Rows are points. Each table stands for the endless flat space through its points: a line for two points, a plane for three, and so on. The two share one point or none. Which?

First, 2 rows:
[[0.5 1.3 2.1]
 [0.7 1.7 2.9]]
Second, 2 rows:
[[-1.4  0.9  3.1]
 [ 2.2  1.3  0.3]]
They share: [0.4 1.1 1.7]

First:
[[ 0.8  2.8 -1.5 -4.1]
 [-2.8  2.2  0.9  0.1]]
Second:
[[-0.6  3.7  0.3 -2.0]
 [-0.8  3.1  0.0 -2.0]]
They share: [-1.0  2.5 -0.3 -2.0]

First, 2 rows:
[[ 2.1  0.4  2.7  3.7  1.1 -2.4  1.5 -3.9]
 [-1.2 -2.9  2.4  4.6  1.7 -5.4 -0.9 -1.2]]
Second:
[[ 2.8 -0.7  2.8  2.2  1.9 -2.8 -0.1 -1.2]
 [ 3.7 -0.7  2.9  1.3  2.2 -2.5 -0.5 -0.3]]
They share: [ 1.0 -0.7  2.6  4.0  1.3 -3.4  0.7 -3.0]

First (2 x 9):
[[-0.7  2.4  0.9  0.0  0.2  1.3 -2.9 -5.6  1.1]
 [-6.7  0.0  4.5 -5.4  3.2  1.3 -3.5 -2.0 -1.9]]
Second, 2 rows:
[[-5.4  2.0  0.6 -0.9  2.3  0.6 -5.0 -2.0  1.6]
 [-3.0  1.1  3.6 -3.9  1.7  2.1 -3.2 -5.3 -1.4]]
They share: no point

First (2 x 11):
[[ 1.8  2.4 -3.1  3.5  0.6 -2.6  0.6 -3.2  1.3  4.3  3.1]
 [ 1.6  2.4 -3.3  3.7 -0.3 -2.9  0.7 -2.5  1.6  3.5  3.2]]
Second:
[[-0.5  5.0 -4.2  5.6 -4.6 -2.9  1.6 -2.0  2.4  2.0  2.6]
 [-0.1  4.1 -3.8  4.6 -3.7 -3.3  1.0 -1.2  2.1  1.5  2.6]]
They share: no point

First:
[[ 1.2  0.1 -2.5 -1.9 -0.6  1.6  0.5  8.1 -0.7  1.5 -5.3  0.9 -4.9 -2.9]
 [ 4.1  2.8  0.8 -1.2 -1.1  4.6 -0.3  1.3 -0.2  2.9 -3.9  1.6  1.2 -3.3]
 [ 0.9  1.6 -2.8 -4.0 -1.5  3.4  0.5  5.7  1.4  4.5 -2.3  0.0 -2.8 -1.7]]
Second:
[[ 0.7  2.5  0.9 -3.7 -1.0  3.0  1.3  2.9 -0.3  5.1 -6.1 -1.6 -3.5 -4.4]
 [ 3.6  0.9 -1.8 -2.2 -1.3  2.9  0.7  5.4 -0.8  3.3 -3.0  1.1 -0.4 -3.5]
 [ 0.6  3.3  0.9 -1.3 -0.4  4.4 -1.1  2.1  1.3  1.5 -6.3  1.1 -3.7 -1.7]]
They share: [ 2.6  1.7 -0.9 -1.9 -1.0  3.4  0.1  4.3 -0.1  2.7 -4.1  1.1 -1.5 -2.9]

First (3 x 18):
[[-0.7  3.7  0.5  2.4 -2.8 -5.8 -1.1 -1.1 -1.0  2.5  1.7  5.7  5.5  0.2
   0.8 -2.0 -5.5  4.6]
 [-6.1 -1.1 -5.3  2.8  1.2 -0.4 -5.7 -3.1  1.8  1.1  4.7  1.7 -2.3 -4.0
   3.8 -5.8 -2.5  1.4]
 [-1.6 -1.4 -2.7  0.2  1.3 -5.8 -3.7 -4.5  3.4 -0.6  4.1  0.7  4.3 -0.1
   4.1 -4.5 -5.8  5.1]]
Second:
[[-3.8  3.7 -4.9  4.2  0.8 -5.2 -5.7 -0.6  3.0  1.3  2.8  5.9  0.5 -4.0
   2.4 -5.6 -0.8  3.7]
 [-1.9 -0.6 -0.4  2.0 -2.8 -1.4 -0.4 -4.7 -1.3  2.2  3.2  1.6  3.3  2.0
   1.6 -1.3 -6.4  2.2]
 [-2.3  0.2 -1.0  2.3 -2.3 -2.2 -1.2 -4.1 -0.6  2.0  3.2  2.4  2.8  1.1
   1.9 -2.0 -5.3  2.6]]
They share: no point

First:
[[ 4.5  1.7  1.1 -2.2 -4.1 -0.4  1.7  4.7  2.1  1.6  0.3  2.5 -3.7 -1.2
  -1.0 -3.6  2.2  0.8  1.2  2.4]
 [ 4.1  1.3  2.1 -2.0 -3.9 -1.4  3.9  3.9  3.1  1.0 -1.7  2.3 -1.9  0.2
  -0.4 -2.0  2.8 -1.0  0.2  1.4]]
Second (2 x 20):
[[ 3.9  0.5  2.6 -1.1 -4.4 -1.3  3.4  4.1  3.0  0.5 -0.7  2.3 -3.6 -1.6
  -0.7 -3.2  2.5 -1.2  1.7  1.7]
 [ 4.7  2.5  0.6 -3.1 -3.6 -0.5  2.2  4.5  2.2  2.1 -0.7  2.5 -2.0  0.6
  -0.7 -2.4  2.5  1.0 -0.3  2.1]]
They share: [ 4.3  1.5  1.6 -2.1 -4.0 -0.9  2.8  4.3  2.6  1.3 -0.7  2.4 -2.8 -0.5
 -0.7 -2.8  2.5 -0.1  0.7  1.9]

First, 2 rows:
[[ 4.0  1.8  0.0  5.4 -5.1 -0.2 -1.6 -0.8  5.0  0.6 -2.9 -2.5  1.3 -1.1
   5.3 -0.9 -1.3 -1.2  3.7 -2.2  1.8 -3.4 -2.3  4.4]
 [ 1.2 -1.0  2.4  2.2 -3.9  2.2 -1.2 -3.6  2.6  3.8 -2.9  1.5  3.3  2.1
   2.1 -4.1 -0.5  0.4  2.5  1.8 -0.2 -1.0  0.9  0.0]]
Second:
[[ 1.3 -3.1 -0.6  2.9 -7.7 -2.0 -4.0 -5.0  3.9  5.6 -0.9  0.4  0.0 -1.0
   4.4 -1.9 -3.5  2.8  0.2  3.3 -0.5 -2.7 -2.7  0.7]
 [ 1.2 -2.3  0.1  2.7 -6.6 -0.9 -3.4 -4.5  3.5  4.8 -1.7  0.4  0.8 -0.5
   3.9 -2.6 -2.6  1.9  1.1  2.3 -0.5 -2.4 -1.9  1.1]]
They share: no point

First (2 x 24):
[[-2.4 -1.5 -2.0 -5.3  0.8  1.3  3.9  2.3 -1.5  0.4 -3.1 -2.5 -2.4 -1.7
  -0.6 -0.1 -2.3  0.2  0.4 -2.4 -3.5  1.6  2.8  3.6]
 [-0.6 -4.8 -1.1 -2.3  3.8  0.7  3.6  0.5 -4.5  1.3 -2.8 -0.7 -0.6  1.3
   2.1  0.5 -2.3  3.2  3.4 -0.6 -2.9  3.1  1.0  0.3]]
Second:
[[-1.3 -5.0 -0.8 -1.2  3.6  2.1  4.0 -0.9 -6.4  1.7 -5.9 -3.7  4.1  2.8
   0.6 -0.9 -1.7  1.5  2.4 -2.9 -1.9  3.5  0.9 -0.8]
 [-1.4 -2.6 -2.5 -4.4  3.0 -0.5  3.6  2.8 -1.8  1.7 -1.3  1.0 -4.0 -2.9
   1.1 -0.3 -3.0  2.5  2.4 -0.5 -2.3  3.2  1.7  1.2]
 [-5.1 -6.2  1.8 -1.0 -0.3 -0.1  7.7  1.1 -1.7  1.7 -1.2  0.6 -1.3 -1.7
   2.8 -3.3 -0.7  3.8  6.6 -2.0  1.8  4.7  1.9 -2.5]]
They share: no point

First, 3 rows:
[[ 0.4  0.9  5.4  2.3 -0.5 -0.2 -3.2  2.5  4.5 -0.8  0.3 -1.3 -1.9 -1.9
  -0.8 -2.8  0.2  3.5 -0.9 -0.2  2.5  4.1 -4.0 -2.0]
 [ 1.5  6.3 -0.1  2.6 -3.2  3.1 -4.8  1.1  3.5  0.1 -0.4 -2.6 -3.4  1.6
   0.0 -3.4  1.5  0.7 -2.6 -4.2 -0.7  2.1 -3.3 -4.4]
 [-0.1 -0.7  7.0  2.0  0.3 -1.2 -3.0  3.0  4.6 -1.1  0.6 -0.9 -1.4 -2.8
  -1.2 -2.7 -0.3  4.3 -0.6  1.0  3.5  4.5 -4.2 -1.4]]
Second, 2 rows:
[[ 1.2  2.6  3.0  1.3 -1.9  1.6 -2.1  0.5  3.6 -0.7  0.1 -1.5 -3.7  1.7
  -0.6 -2.7  1.6  1.6 -1.1 -3.4  0.2  4.4 -3.1 -3.8]
 [ 3.6  5.8  0.2  4.5 -1.5  4.4 -6.5  0.9  7.6  0.1  0.1 -4.7 -0.1 -2.7
   2.6 -3.5  3.2  5.6 -4.7 -0.6  0.2  3.2 -2.3 -0.2]]
They share: no point

First:
[[-0.8 -3.2  4.0 -5.5 -3.4 -3.5  0.3 -3.4 -3.6  3.5 -2.3  6.2 -1.2  2.3
  -2.4  5.7  1.7 -6.8 -4.8 -2.6 -5.2 -1.2  1.4 -0.4]
 [ 4.0  1.6 -1.4  0.5 -2.8  0.1 -4.5 -5.2 -1.8  2.3 -0.5  1.4 -3.6  0.5
  -1.8  0.3 -0.1 -0.8 -1.2 -2.0 -2.2  1.8 -3.4  3.8]]
Second, 3 rows:
[[ 1.0  0.5  1.3 -3.2 -2.5 -2.2 -1.9 -4.5 -1.6  3.0 -2.1  3.9 -2.0  1.6
  -2.3  2.5  1.8 -2.0 -1.5 -2.5 -2.5 -0.3 -1.6  1.6]
 [ 4.0 -3.5  1.9 -0.1 -6.4  0.1 -1.8 -2.8 -6.0 -0.1 -1.4  5.3 -0.3  3.8
   0.6  5.7 -2.2 -5.9 -4.5 -3.8 -6.4  2.1  0.2  4.1]
 [ 3.4 -2.2  1.9 -0.8 -5.8 -0.4 -1.6 -3.0 -4.9  0.0 -2.1  5.4  0.1  4.0
   0.4  5.2 -1.2 -4.1 -3.0 -4.0 -5.2  1.5 -0.4  4.0]]
They share: [ 1.6 -0.8  1.3 -2.5 -3.1 -1.7 -2.1 -4.3 -2.7  2.9 -1.4  3.8 -2.4  1.4
 -2.1  3.0  0.8 -3.8 -3.0 -2.3 -3.7  0.3 -1.0  1.7]

First, 3 rows:
[[-1.1  1.8 -0.2  1.3 -3.1  1.6  1.8 -1.0 -0.6 -4.9  6.1 -0.6  2.8 -1.3
   1.4  0.8 -1.9 -3.6  5.7 -0.4 -5.1 -3.3 -3.6  0.5]
 [-3.8  3.3  3.1  0.4 -5.2  0.4  4.8 -1.9  0.9 -4.0  4.3 -3.6  3.7 -0.7
   4.4  3.2 -3.7 -6.3  7.5  0.5 -1.8 -6.0 -2.7  3.5]
 [ 1.0  1.3  2.3  2.4 -2.4  0.8  2.0  0.1 -5.1 -4.0  2.7 -2.8 -0.7 -0.7
  -1.6  3.6 -1.7 -0.3  1.9 -4.3 -2.2  0.8 -5.1 -3.3]]
Second, 3 rows:
[[ 2.2  3.5  2.9  2.2  0.6  3.2 -1.8 -0.6 -1.6 -3.5  6.3 -2.6  1.4 -0.9
  -1.4  2.7 -1.6 -3.3  6.9  1.0 -2.2  0.9 -2.8 -2.6]
 [ 2.2  1.2  0.4  1.1 -1.6  0.7  0.6 -3.3 -1.1 -4.0  4.7 -4.6 -1.2 -1.8
   1.3  1.4 -3.6 -2.4  5.6 -0.1 -0.4 -0.5 -5.7 -3.9]
 [ 1.6  2.1  1.5  1.6 -1.2  1.6  0.2 -1.8 -1.6 -3.9  5.1 -3.4  0.2 -1.3
   0.2  2.1 -2.6 -2.7  5.7 -0.2 -1.6 -0.3 -4.4 -2.8]]
They share: [-0.5  1.8  1.6  1.7 -3.1  1.0  2.4 -0.6 -2.6 -4.3  4.1 -2.2  1.2 -0.9
  0.4  2.6 -2.1 -2.4  4.1 -2.2 -3.1 -1.7 -4.2 -0.9]

First, 3 rows:
[[-0.9 -2.3  2.5  2.0 -0.5 -1.2  2.0  3.8 -1.2 -4.4  2.7  1.4  4.9 -4.9
  -1.8 -1.9 -1.7 -1.9  4.0  3.7 -1.1 -3.5 -0.1  0.4]
 [-2.0 -2.7  2.0  1.9 -1.2 -1.9  2.4  2.8 -2.0 -5.3  1.9  1.6  5.4 -5.6
  -2.2 -2.7 -2.6 -2.5  4.3  3.0 -1.0 -3.6  0.4  0.4]
 [ 1.3 -0.8  3.3  2.9  1.1  0.0  0.7  6.8 -0.4 -2.7  3.8  0.2  4.8 -4.5
  -0.3  0.1 -0.3  0.2  4.2  5.3 -0.6 -3.8 -2.0  0.4]]
Second:
[[ 0.4 -2.9  1.1  1.0 -3.3 -0.7  1.6  1.7  1.7 -2.5  6.3  3.5  3.1 -5.4
  -1.9 -3.2 -0.9 -3.4  1.8  5.6 -1.3 -4.5  1.5  1.8]
 [ 3.5 -5.3  0.2  1.2 -3.1  1.8  0.9  4.1  4.8 -3.4  4.1  2.7  5.9 -4.9
   0.5 -5.9 -1.6 -0.8  3.6  5.0 -4.2 -5.5  4.9 -0.3]
 [-3.9 -3.7  5.6  0.0  2.1 -2.0  5.1  0.9 -2.6 -6.0  1.3  2.7  1.9  0.1
  -5.9 -0.9 -0.6 -5.2  2.4  0.6 -2.8  0.5  0.5 -0.5]]
They share: [-0.9 -3.7  2.9  0.6 -0.9 -0.8  3.0  1.8  0.4 -4.2  3.7  3.0  3.1 -2.9
 -3.2 -2.7 -0.9 -3.7  2.4  3.3 -2.5 -2.5  1.7  0.4]
